Each point is reached from the start by the listed moves, each made 0, 1 or 2 times, or once backwards (-1), plus a little noise. Say if it took an odd or an even number of moves. Then give how often each move was made.
In the rows, 128 means zero.

Moves:
(1): [122 108 119]
(2): [127 113 145]
(3): [110 124 115]
Start: [133 123 134]
Points:
[102 106 152] => odd (-1, 2, 2)
[156 118 190] => even (-1, 2, -1)
[ 83  45 125] => even (2, 2, 2)

Moves:
(1): [118 144 131 139 128 129 109 117 119 108 138 123]
(2): [132 144 133 132 135 103 109 137 136  89 121 115]
(3): [161 144 123 128 136 132 131 127 124 113 123 133]
(4): [125 128 137 126 139 143 129 148 126 125 128 109]
(5): [117 143 119 139 129 140 131 123 133 123 120 123]
(6): [140 110 126 121  95 137 126 148 140 152 108 149]
(7): [131 130 110 137 121 128 138 140 126 126 134 132]
(8): [113 109 108 125 156 140 115 112 137 105 127 148]
(9): [132 133 136 129 122 121 125 142 155 127 152 139]
(10): [141 120 113 113 110 128 122 144 145 154 132 128]
(11): [133 124 131 120 130 137 135  99 130  98 137 101]
Start: [119 121 142 138 143 122 129 118 134 129 122 120]
Points:
[153 135  91 147 161 109  85 193 141  86 132 149] => even (1, 1, 1, 1, -1, 0, 2, 1, 0, 1, -1)
[226 137 151  98  89 147  70 229 209 135 101 126] => even (1, 1, 2, 2, 0, 2, -1, 0, 1, 2, 0)
[113 108 134 159 118 165 176 196 154 205 108 177] => odd (-1, -1, 0, 1, 1, 1, 1, 0, 1, -1, -1)
[ 43 158 110 197 201  92 114 137 151  51 154 141] => even (0, 1, -1, 0, 1, -1, 2, 1, 1, -1, -1)
[170 144  43 128 185 211 151  59 119  53 155  54] => odd (1, -1, 2, 1, 1, -1, 2, 1, -1, 2, 2)
[155 132 130 137  79 108 121 226 129 188  73 110] => even (0, 1, 0, 1, 0, 1, 1, -1, -1, 1, -1)

Moves:
(1): [121 125 116 128 121 125 125 130 123 123 136 125 140 129 116 117 122 125
 119 129 135 121 124 130 138 141]
(2): [120 134 124 138 126 133 134 122 118 131 133 127 131 133 128 127 119 129
 132 120 136 130 131 128 131 123]
(3): [139 121 122 129 125 130 134 130 130 131 122 127 137 118 133 126 120 126
 128 131 136 135 123 126 128 141]
(4): [125 122 134 122 120 122 132 142 128 119 123 115 120 123 131 137 132 139
 131 143 141 136 114 134 139 119]
(5): [126 123 138 137 129 134 111 131 128 141 122 119 144 125 126 119 124 106
 136 143 117 122 122 119 139 119]
(6): [131 128 128 125 119 132 129 129 129 145 139 131 137 137 128 118 128 126
 126 117 122 127 127 130 128 113]
(7): [118 123 119 116 143 129 139 129 133 141 118 123 143 129 136 127 122 125
 125 119 129 137 128 127 129 134]
(8): [120 116 138 142 128 114 139 131 137 127 126 142 132 120 149 126 134 141
 136 140 123 134 125 139 132 145]
(9): [130 127 113 121 133 116 120 141 134 120 121 125 120 134 130 131 135 137
 130 130 128 140 123 125 112 125]
(10): [122 128 133 133 139 129 135 122 136 133 133 135 136 130 135 132 131 130
 126 139 140 126 139 128 132 126]
(11): [144 135 131 110 134 121 104 115 127 129 139 122 124 115 129 123 139 106
 128 123 136 126 131 131 115 132]
(12): [130 140 125 126 127 125 139 129 125 121 122 125 124 134 131 119 127 110
 135 115 127 137 126 114 128 141]
(13): [128 113 132 131 137 116 137 145 115 122 140 138 124 129 132 136 126 114
 133 112 134 121 121 109 130 131]
(14): [128 122 125 130 126 131 126 135 134 136 130 129 133 142 130 127 129 134
 127 130 128 126 123 130 139 130]
(15): [129 119 121 118 127 106 128 148 123 124 138 126 120 126 140 121 128 130
 134 113 120 108 126 121 132 122]
(16): [133 130 128 133 151 128 130 133 132 110 121 146 135 127 119 133 135 136
 133 134 134 128 126 121 130 132]
(17): [134 138 127 131 136 137 119 142 135 132 123 141 130 124 114 139 123 137
 137 118 119 128 135 137 107 147]
(18): [140 129 139 129 117 122 131 133 113 134 121 128 128 122 129 123 141 133
 137 128 119 110 125 126 127 133]
(19): [129 138 141 129 121 120 122 119 129 133 124 132 125 122 120 122 120 136
 136 127 130 132 114 126 126 118]
(20): [141 131 132 125 122 127 134 129 112 120 124 129 129 132 132 128 119 126
 127 131 134 129 125 128 126 127]
(21): [112 121 135 117 135 130 129 131 125 128 140 134 122 122 125 134 126 139
 134 126 130 132 138 122 140 125]
(22): [132 132 124 135 121 121 140 116 133 138 121 128 132 129 128 126 127 134
 129 143 114 135 123 131 134 120]
(23): [141 112 133 141 131 126 127 126 123 126 124 131 134 123 109 126 119 125
 133 130 127 119 131 127 121 129]
(24): [130 130 122 125 124 131 132 125 123 139 129 131 128 132 134 119 127 131
 134 129 133 118 123 137 120 123]
Start: [152 119 122 122 128 116 133 142 119 125 127 132 127 134 136 120 123 111
 122 137 119 131 119 127 119 138]
Points:
[229 128  81 170 154 144 159 209 105 131  79 158 213 178  78 100  71 106
 176 154 199 127  77 119  94 172] => odd (1, 2, 2, 2, 1, 1, 0, -1, 1, 2, 0, 2, 0, 2, 0, 2, 2, 0, 0, 1, -1, 0, 2, 2)
[131 131 200 149 222  99 114 169 102  70 176 232 134  74 103 143 109  42
 182  90 146 112 166  44 121 248] => odd (1, 0, 0, -1, 1, -1, -1, 1, -1, 2, 1, 2, 2, -1, 0, 1, 2, 0, 1, 0, 2, -1, 0, -1)
[192 157  25  67 207  44 136 173 153 104  84 161 142 117  81  98  86  89
 151  69 158 153  77  98   7 226] => even (2, -1, 1, 0, -1, -1, 2, -1, 2, 1, 1, 2, 1, -1, 1, 1, 2, -1, 2, -1, -1, 1, 1, 2)
[130  74 135  67 122  47 186 220  79 104 156 138  96  97 178 124 123 148
 156  63 187 139  35  71 169 118] => odd (0, 1, 2, 2, -1, 1, 1, 0, 0, -1, 0, 0, 2, 0, 1, 1, -1, 1, 2, -1, 1, -1, -1, 0)
[120 113 115 189 114  87 180 116 170 223  51 167 227 144 126  56 110 200
 167 204  69 184  58 161 122 115] => odd (1, 1, 0, 0, 1, 2, 2, 2, 2, 0, -1, 0, -1, 0, -1, 1, 0, 1, 2, -1, 0, 2, 1, 1)
[195 173  59 153  85  98 159 204 120 115  98 156 146 240 121  88 150 127
 126 117  30 149  90 105 111 159] => even (1, 0, -1, -1, 0, 2, -1, 0, 2, -1, -1, 2, 0, 2, 0, 1, 1, 1, -1, 1, -1, 2, -1, -1)

Moves:
(1): [131 118 138 132 137 127 118 165 116 112 138 144 136 117 114 120 118 131
 155 138 128 128 124 127 119 119 142]
(2): [153 134 151 110 126 122 118 151 129 124 139 135 120 122 135 117 137 130
 116 128 108 123 116 124 129 122 126]
(3): [125 139 149 140 128 139 131 110 123 121 138 123 133 124 129 128 124 125
 133 125 136 138 135 135 139 130 125]
(4): [133 123 126 130 139 120 129 129 124 125 137 109 146 132 128 123 128 122
 122 127 136 137 138 133 130 132 139]
(5): [127 125 126 126 131 125 131 136 121 125 128 130 127 136 136 126 131 116
 143 114 134 128 132 129 123 128 129]
(6): [106 114 124 132 132 128 137 120 126 129 130 129 129 124 134 128 131 136
 135 126 137 119 126 124 133 133 127]
(7): [132 126 128 130 135 131 126 121 127 135 130 131 133 134 120 122 134 137
 123 123 127 130 132 136 135 126 136]
(8): [134 142 130 117 119 145 118 120 143 108 132 127 107 130 132 134 124 136
 134 120 123 126 142 122 142 129 126]
(9): [136 135 108 125 134 127 120 128 126 130 134 115 129 117 135 131 132 122
 129 127 124 124 123 134 123 126 130]
(10): [118 122 123 123 127 111 124 128 120 135 131 124 119 130 118 132 122 139
 129 127 121 137 121 131 123 126 135]
(11): [121 123 125 127 140 129 135 115 123 136 138 129 131 134 130 132 117 121
 134 127 133 126 129 115 132 128 136]
(12): [124 137 127 136 130 127 137 129 121 130 128 122 121 130 118 118 133 127
 120 118 130 132 139 130 136 132 126]
(13): [137 132 110 110 126 113 112 133 130 122 131 157 145 118 140 121 132 132
 128 141 136 145 123 112 108 124 123]
(14): [157 134 109 113 118 134  96 137 125 112 124 126 113 140 123 132 124 136
 106 129 125 120 107 124 144 122 115]
(15): [126 108 132 124 155 133 143 141 115 127 118 133 145 112 135 125 104 120
 146 120 132 140 137 127 114 132 122]
(16): [132 118 126 115 137 130 140 143 121 131 126 131 129 129 139 118 114 124
 141 135 119 119 136 141 116 135 109]
(17): [131 129 130 140 130 123 115 123 135 133 136 132 120 128 129 128 131 122
 121 126 118 123 134 127 135 126 124]
(18): [136 141 130 115 124 113 119 132 134 126 137 129 129 144 121 155 124 152
 139 128 112 121 147 133 149 131 137]
(19): [129 120 114 122 127 138 130 129 132 129 142 121 139 138 126 127 128 123
 130 111 120 129 119 132 113 137 123]
(20): [120 115 128 142 133 134 130 133 139 144 140 125 115 145 141 151 121 145
 135 128 133 145 135 120 142 143 133]
(21): [116 122 133 123 130 138 124 134 124 133 120 129 127 123 126 131 131 127
 124 131 139 130 129 126 125 118 123]
(22): [112 106 126 129 117 138 145 114 119 132 125 126 132 127 130 132 128 117
 138 124 128 130 136 129 137 121 118]
(23): [143 128 138 149 117 125 126 111 139 123 141 123 135 139 124 143 137 137
 121 139 149 137 138 114 117 123 126]
(24): [121 137 129 117 135 122 122 128 115 125 126 130 111 132 102 128 147 124
 118 145 124 139 121 131 130 134 117]
Start: [130 132 126 131 135 104 135 140 107 113 124 110 131 119 139 152 147 134
 134 142 123 139 135 129 146 102 141]
Points:
[204 105 206 125 190 101 150 214  69  90 155 170 134 107 171 108 128 120
 178 158 168 146 122  77  73  75 146] => odd (1, 2, 0, -1, 2, 0, 1, 0, 0, 0, 2, 0, 0, 0, 1, 1, -1, -1, -1, 0, 0, -1, 2, 0)
[133 104  53 151 134 168 131  82 104 140 157  97  87 189 161 162 145 109
 157 109 113 110 210 149 233 111  91] => even (0, -1, 0, 0, 1, 0, 2, 1, 1, -1, 1, 1, 0, 1, -1, 2, 2, 0, 0, 1, 0, 2, 0, 0)
[137 111 116  78 163  83 132  81  87 114 231  98 164 135  95 148 173 147
 144 161  79 211 139 148 102 126 137] => even (0, 1, 1, 1, -1, 0, 2, 1, 1, 2, 1, -1, 1, -1, 0, 1, 0, 0, 2, 0, -1, 1, 1, 2)
[222  86 119 149 117   9  54 224 137 112 221 200 204 155 177 249 149 241
 212 198 146 188 160  52 140  65 228] => even (2, 1, -1, 0, 1, 0, 1, -1, 1, 0, 0, -1, 2, 0, 0, -1, 0, 2, -1, 2, -1, 1, 2, -1)
